Each row of a before or after table is a point. One or more steps were done to the points. Then noise was added and the rows were shuffled. The steps act on columns, c1 being the first. What was done? A step turns or swaps two columns, mirrors them in a line or flattens them onto one, adds a multiple of one to another, or multiplies or shifts one. Angles are multiples of 10 degrees, from the lower column toward the higher: turns from -170 to 170, lines from 10 to 170 but not 90. Use the fewest steps. Two steps may share a column if one is a turn and the other turns, adds or multiplies; they go together, in the order done. Otherwise the lowest column goes first.

Before (8 x 3):
[[ 0.55 -0.35  0.04]
 [-0.47 -0.17  0.13]
 [ 0.20  0.10 -0.43]
 [-0.28  0.58 -0.45]
 [ 0.12 -0.21  0.76]
 [ 1.04 -0.49 -0.07]
 [ 0.43  0.06  0.50]
 [ 0.27 -0.06  0.66]]
After, 8 rows:
[[ 0.86 -0.29  0.83]
 [ 1.01 -0.65 -0.10]
 [ 0.91 -0.08  0.66]
 [-0.27  0.14 -0.43]
 [-0.72  0.82 -0.48]
 [ 0.96  0.07  0.54]
 [ 0.57 -0.56  0.09]
 [-0.30 -0.21  0.15]]
Steps: add 1 times c3 to c1; multiply c2 by 1.3

Before, 10 rows:
[[ 0.11 -0.43 -0.18  0.61]
 [ 0.10  0.30 -0.66  0.13]
 [ 0.50 -0.07  0.07 -0.24]
 [ 0.39  0.54  0.39 -0.25]
 [-0.10 -0.43  0.99  0.08]
 [ 0.01  0.63  0.17  0.11]
 [ 0.11  1.00  0.12  0.07]
 [ 0.01 -0.31  0.32 -0.78]
 [-0.79  0.38  0.38  0.43]
 [ 0.03 -0.21 -0.22 -0.13]]
After:
[[-0.09 -0.29  0.00  0.58]
 [ 0.22 -0.22  0.53 -0.78]
 [ 0.05  0.21 -0.44  0.13]
 [ 0.45  0.37  0.60 -0.26]
 [ 0.05 -0.13 -0.03 -0.17]
 [ 0.57 -0.08  0.26 -0.24]
 [ 0.11  0.72  0.32  0.02]
 [-0.92  0.27  0.56  0.41]
 [-0.10 -0.34  1.19  0.08]
 [-0.04  0.42  0.36  0.10]]
Steps: add -0.3 times c4 to c1; multiply c2 by 0.7; shift c3 by 0.20

Before (9 x 6):
[[ 0.21  0.37 -0.46  0.19 -0.03  0.04]
 [-0.11  0.06 -0.28  1.37 -0.08  0.23]
 [-0.56 -0.51  0.36 -0.30 -0.24 -0.43]
 [ 0.23 -0.44 -0.17  0.04 -0.06 -0.54]
 [-0.69 -0.58  0.20 -0.53 -0.04 -0.02]
 [-0.22  0.17 -0.39  0.10  0.10 -0.75]
 [ 0.13  0.44 -0.77  0.29 -0.61 -0.36]
 [-0.97 -0.86  0.23 -0.11  0.34  0.23]
 [-0.54 -0.14  0.56 -0.28  0.08  0.02]]
After (9 x 6):
[[-0.14 -0.26  0.11 -1.21 -0.13  0.72]
 [-0.61 -0.77  0.42  0.02  0.17  0.46]
 [ 0.04  0.55 -0.19  0.16 -0.55 -0.18]
 [ 0.16 -0.42  0.08  0.38 -0.23  0.65]
 [-0.08  0.21 -0.60  0.38 -0.68 -0.28]
 [ 0.39  0.28 -0.88 -0.02 -0.96 -0.26]
 [-0.07 -0.44  0.38 -0.21  0.19  0.06]
 [-0.06 -0.17 -0.43  0.35  0.27  0.46]
 [-0.27  0.36 -0.51  0.53 -0.56  0.16]]
Steps: swap c1 and c5; swap c2 and c3; turn c4 and c6 by 140 degrees

Before:
[[-0.38  0.33 -0.87 -0.02  0.16  0.11 -0.37  0.49]
 [ 0.12  0.52 -0.41 -0.06 -0.25  0.53 -0.04 -0.32]
 [ 0.25 -0.52  0.49 -0.37 -0.66  0.07 -0.05 -0.41]
 [ 0.41  0.42 -0.74  0.15  0.21 -0.13  0.13 -0.12]
 [ 0.46  0.54 -0.04  0.34  0.58  0.52  0.11 -0.01]
 [ 0.23 -0.19 -0.36  0.99 -0.60 -0.17  0.00  0.05]
 [ 0.13 -0.14  0.46 -0.28 -0.06 -0.75  0.47 -0.79]
 [ 0.29 -0.22 -0.79  0.58 -0.05 -0.34 -0.29  0.61]
 [ 0.89  0.05  0.21  0.42  0.36 -0.30 -0.73  0.10]
 [-0.19  0.19 -0.51 -0.15 -0.01  0.39  0.47 -0.30]
 [ 1.05  0.16 -0.61 -0.39  0.55  0.09 -0.33  0.36]
 [ 0.87 -0.33 -0.36  0.92  0.50  0.03 -0.31 -0.64]
 [-0.01 -0.31  0.37 -0.02  0.63 -0.68  0.04 -0.08]]
After (13 x 8):
[[ 0.28 -0.22  0.77 -0.75 -0.22 -0.31  0.30  0.60]
 [ 0.02 -0.30 -0.27 -0.02 -0.68 -0.71 -0.18 -0.08]
 [-0.39  0.33  0.88  0.39 -0.01  0.07  0.27  0.51]
 [ 0.22 -0.51 -0.36 -0.41  0.56  0.09 -0.35 -0.43]
 [ 1.05  0.15  0.68  0.70 -0.34  0.09  0.13  0.34]
 [ 0.09 -0.14 -0.64  0.12  0.11 -0.76  0.07 -0.83]
 [ 0.47  0.54 -0.05  0.37 -0.47  0.53  0.11  0.00]
 [ 0.12  0.54  0.35  0.48  0.41  0.55  0.28 -0.31]
 [ 0.28 -0.21  0.24 -1.33  0.15 -0.13  0.23  0.04]
 [-0.18  0.22  0.11  0.29  0.11  0.37  0.66 -0.30]
 [ 0.44  0.43  0.48  0.33 -0.11 -0.12  0.60 -0.14]
 [ 0.88  0.05  0.29 -0.24 -0.47 -0.27 -0.72  0.10]
 [ 0.90 -0.35  0.48 -1.00 -0.92  0.00  0.01 -0.62]]
Steps: add -1 times c2 to c4; turn c4 and c5 by -160 degrees; mirror c3 and c7 in the line at 110 degrees

Before, 10 rows:
[[ 0.59 -0.13  0.43  0.43  0.63  0.19 -0.72 -0.29 -0.10]
 [-0.34  0.10  0.04  0.27  0.27 -0.42 -0.34 -0.03  1.01]
 [ 0.09 -0.80 -0.88 -0.13 -0.27  0.40 -0.43 -0.22  0.98]
 [ 0.41  0.48  0.11 -0.31 -0.31 -0.51  0.04 -0.73 -0.10]
 [ 0.57  0.33 -0.16  0.18  0.77  0.61 -0.54 -0.17 -0.16]
 [-0.19 -0.69 -0.99  0.01 -0.27 -0.49 -0.38  0.15  0.11]
 [ 0.03  0.41  0.01 -0.14  0.70 -0.24 -0.47 -1.02 -0.18]
 [ 0.43  0.32 -0.06  0.52  0.56 -0.42  0.19 -0.94  1.06]
 [-0.38 -0.15 -0.17  0.42 -0.34  0.32  0.07 -0.45  0.55]
 [ 0.40 -0.18 -0.05 -0.38  0.52  0.43  0.30 -0.69  0.05]]
After, 10 rows:
[[ 0.38 -0.41 -0.65 -0.31 -0.91 -0.38  0.06  0.46  0.27]
 [-0.01 -0.68 -0.58  0.00 -0.04 -0.39  0.25  0.75 -0.89]
 [ 0.41  0.14 -0.12 -0.36 -0.08  0.36  0.39  0.73 -0.07]
 [ 0.12  0.43  0.73 -0.08 -0.88 -0.08 -0.56  0.66 -1.20]
 [ 0.08 -0.31 -0.62 -0.05  0.10 -0.21 -0.58  0.82  0.30]
 [ 0.12  0.13 -0.37 -0.13  0.01  0.40 -0.94  0.12  0.02]
 [-0.11  0.62  0.60  0.11 -0.84 -0.90 -0.50  0.16 -0.34]
 [-0.32 -0.42 -0.23  0.27 -0.35 -0.36 -0.44 -0.10 -0.92]
 [ 0.25 -0.25  0.31 -0.21  0.16  0.45 -0.69  0.41  0.26]
 [-0.45 -0.06  0.05  0.38 -0.95  0.17  0.09  0.54 -0.58]]
Steps: flatten c1 and c4 onto the line at 140 degrees; turn c2 and c9 by 160 degrees; turn c3 and c6 by 30 degrees; turn c3 and c8 by -150 degrees; shift c5 by -0.60; multiply c7 by 1.3

Before, 9 rows:
[[-0.45 -0.41  0.32  0.47 -0.57  0.41 -0.41 -0.60  0.22  0.49 -0.18]
 [ 0.33 -0.36  0.17  0.17 -0.64  0.57 -0.58 -0.41  0.03 -0.43 -0.32]
 [-0.35  0.19 -0.67 -0.05  0.43 -0.65  0.36 -0.51 -0.58  0.69  0.34]
 [-0.02 -0.59 -0.28 -0.20  0.11  0.09  0.02  0.29  0.07  0.11  0.64]
 [-0.05 -0.92  0.55 -0.01 -0.55  0.58 -0.26 -0.42 -0.28 -0.31 -0.69]
 [ 0.00  0.11  0.11 -0.36  0.70  0.11  0.16 -0.04 -0.43  0.03  0.75]
 [-0.37  0.59  0.16  0.24 -0.20 -0.64  1.21 -0.45 -0.56 -0.13 -0.46]
 [ 0.53 -0.56  0.41 -0.26  0.03 -0.14 -0.05 -0.18 -0.22 -0.03  0.67]
 [ 0.43 -0.44  0.45  0.45  0.16  0.23  0.00 -0.24 -0.04 -0.23 -0.51]]
After (9 x 11):
[[ 1.09 -0.58  0.10 -0.01  0.01 -0.13 -0.05  0.43 -0.34  0.26 -0.63]
 [ 0.89 -0.92  0.32  0.21 -0.21  0.52 -0.29  0.62 -0.18  0.05  0.76]
 [ 0.60 -0.58 -0.24 -0.19  0.07  0.08  0.03 -0.34 -0.11  0.12 -0.63]
 [ 0.87 -0.44  0.13  0.32  0.06  0.26 -0.01  0.47  0.33  0.03  0.57]
 [-0.09  0.11  0.01  0.09  0.29  0.15  0.15  0.11 -0.57  0.23 -0.72]
 [-0.97  0.59  0.42  0.59 -0.07 -0.28  1.19  0.23 -0.16 -0.05  0.48]
 [-0.54  0.17  0.62  0.40  0.18 -0.53  0.37 -0.57 -0.39 -0.52 -0.55]
 [ 0.71 -0.36  0.38  0.09 -0.27  0.38 -0.59  0.25  0.15  0.29  0.45]
 [-0.04 -0.43  0.55  0.14 -0.21  0.30 -0.40  0.42  0.51 -0.52  0.02]]
Steps: add -1 times c2 to c1; turn c3 and c8 by 100 degrees; turn c4 and c9 by 50 degrees; multiply c5 by 0.4; add 0.3 times c7 to c6; turn c10 and c11 by -160 degrees

Before (8 x 12):
[[ 0.28  0.09  0.11  0.35  0.69  0.86  0.09 -0.20 -0.45  0.38 -0.56  0.19]
 [-0.23 -0.64 -0.47  0.42  0.18 -0.13 -0.47  0.21 -0.63 -0.59  0.25  0.41]
 [-0.17 -0.70  0.10  0.16  0.52  0.84 -0.30 -0.61 -0.72 -0.63  0.30 -0.20]
 [-0.69 -0.06 -0.31  0.46 -0.09  0.97  0.27  0.27  0.06  0.18  0.17 -0.58]
 [ 0.44  0.43 -0.71  0.14  0.72  0.03  0.38 -0.98 -0.31 -0.56 -0.64  0.37]
 [ 0.27 -0.71 -0.31 -0.23 -0.35  1.09 -0.70 -0.35 -0.70  0.70  0.35 -0.51]
 [-0.63 -0.04 -0.62  0.10  0.62  0.25 -0.06  0.27  0.23  0.25 -0.50 -0.19]
 [ 0.22 -0.59 -0.10  0.56 -0.33  0.25  0.41  0.29  0.27 -0.21  0.11 -0.61]]
After, 8 rows:
[[-0.41 -0.59  0.20 -0.62 -0.33  0.25  0.31  0.10  0.05 -0.11  0.15  0.55]
 [-0.45 -0.04  0.08 -0.23  0.66  0.23 -0.39 -0.14  0.00 -1.00 -0.65 -0.20]
 [ 0.52  0.46  0.90  0.53  0.74  0.03  0.06  0.86  0.01 -0.89 -0.81  0.45]
 [ 0.27  0.09 -0.42 -0.16  0.68  0.87  0.09  0.38  0.00  0.04 -0.73  0.11]
 [ 0.19 -0.64  0.83 -0.43  0.19 -0.14 -0.21  0.11 -0.01 -0.48  0.31 -0.57]
 [-0.30 -0.72  0.53  0.26  0.55  0.84  0.05  0.56  0.00  0.38  0.35 -0.29]
 [-0.87 -0.07 -0.02 -0.54 -0.07  0.95 -0.37  0.09 -0.03 -0.55  0.22  0.13]
 [-0.34 -0.68 -0.47  0.38 -0.35  1.11  0.69  0.17  0.01 -0.68  0.49 -0.47]]
Steps: turn c1 and c12 by -60 degrees; turn c7 and c12 by 110 degrees; multiply c3 by 1.6; turn c3 and c10 by 110 degrees; turn c4 and c8 by 140 degrees; multiply c9 by 0; multiply c11 by 1.3

Before, 10 rows:
[[-0.45  0.49  0.63 -0.29 -0.31 -0.23  0.30 -0.27 -0.63 -0.29  0.09  0.28
  -0.11 -0.89]
 [-0.47 -0.33 -0.17  0.07  0.28 -0.24  0.15 -0.39 -0.59 -0.25  0.61  0.18
   0.02 -0.05]
 [ 0.24  0.42 -1.01  0.51  0.28 -0.26  0.23 -0.23 -0.47 -0.35 -0.23 -0.25
   0.80  0.00]
 [-0.27  0.23  0.48  0.05 -0.30 -0.06  0.30 -0.58  1.52  0.87  0.21  0.74
   0.82 -0.60]
 [-0.48  0.36  0.30  0.30  0.32 -0.18 -0.25 -0.07  0.34  0.16  0.62  0.58
  -0.48 -0.16]
 [-0.12 -0.02  0.58 -0.13  0.09  0.13 -0.33 -0.16  0.25 -0.32  0.44 -0.33
  -0.39 -0.53]
 [-0.11  0.28  0.32  0.46  0.35 -0.12 -0.33 -0.99 -0.11  0.19 -1.15 -0.19
  -0.49 -0.15]
 [-0.26  0.09  0.62  0.14 -0.45  1.01  1.02 -0.16 -0.70 -0.33  0.02 -0.36
  -0.32 -0.28]
 [-0.24  0.07  0.56 -0.20  0.24 -0.08  0.67  0.36  0.73 -0.20  0.09 -0.02
  -0.35 -0.21]
 [-0.33 -0.05  0.51 -0.09 -0.39  0.08 -0.20  0.18 -0.44 -0.31 -0.03 -0.09
   0.04 -0.22]]
After (10 x 14):
[[-0.39 -0.18  0.59 -0.15  0.08  0.10 -0.32 -0.18  0.22 -0.60  0.41 -0.34
  -0.42  0.46]
 [-0.08 -0.14  0.58 -0.18  0.28 -0.12  0.67  0.37  0.73 -0.45  0.10 -0.01
  -0.34  0.13]
 [-0.12 -0.04  0.62  0.11 -0.43  0.98  1.01 -0.20 -0.67 -0.61  0.02 -0.40
  -0.37  0.06]
 [-0.09  0.22 -0.98  0.50  0.27 -0.24  0.23 -0.26 -0.45 -0.70 -0.23 -0.27
   0.86 -0.36]
 [ 0.12  0.19  0.34  0.29  0.36 -0.19 -0.28 -0.04  0.32  0.33  0.63  0.56
  -0.47  0.59]
 [-0.59  0.30  0.65 -0.34 -0.26 -0.20  0.31 -0.28 -0.62 -0.52  0.11  0.28
  -0.07  0.76]
 [-0.10  0.10  0.33  0.54  0.34 -0.10 -0.38 -0.97 -0.11  0.39 -1.16 -0.19
  -0.52  0.30]
 [-0.01 -0.26  0.45 -0.12 -0.43  0.09 -0.21  0.13 -0.43 -0.64 -0.01 -0.10
   0.02  0.41]
 [ 0.21 -0.49 -0.18  0.12  0.27 -0.26  0.12 -0.38 -0.54 -0.47  0.61  0.22
   0.03  0.41]
 [-0.37  0.04  0.50  0.06 -0.28 -0.05  0.30 -0.60  1.49  1.78  0.21  0.73
   0.84  0.47]]
Steps: turn c1 and c14 by -120 degrees; add -0.3 times c7 to c14; shift c2 by -0.20; multiply c10 by 2
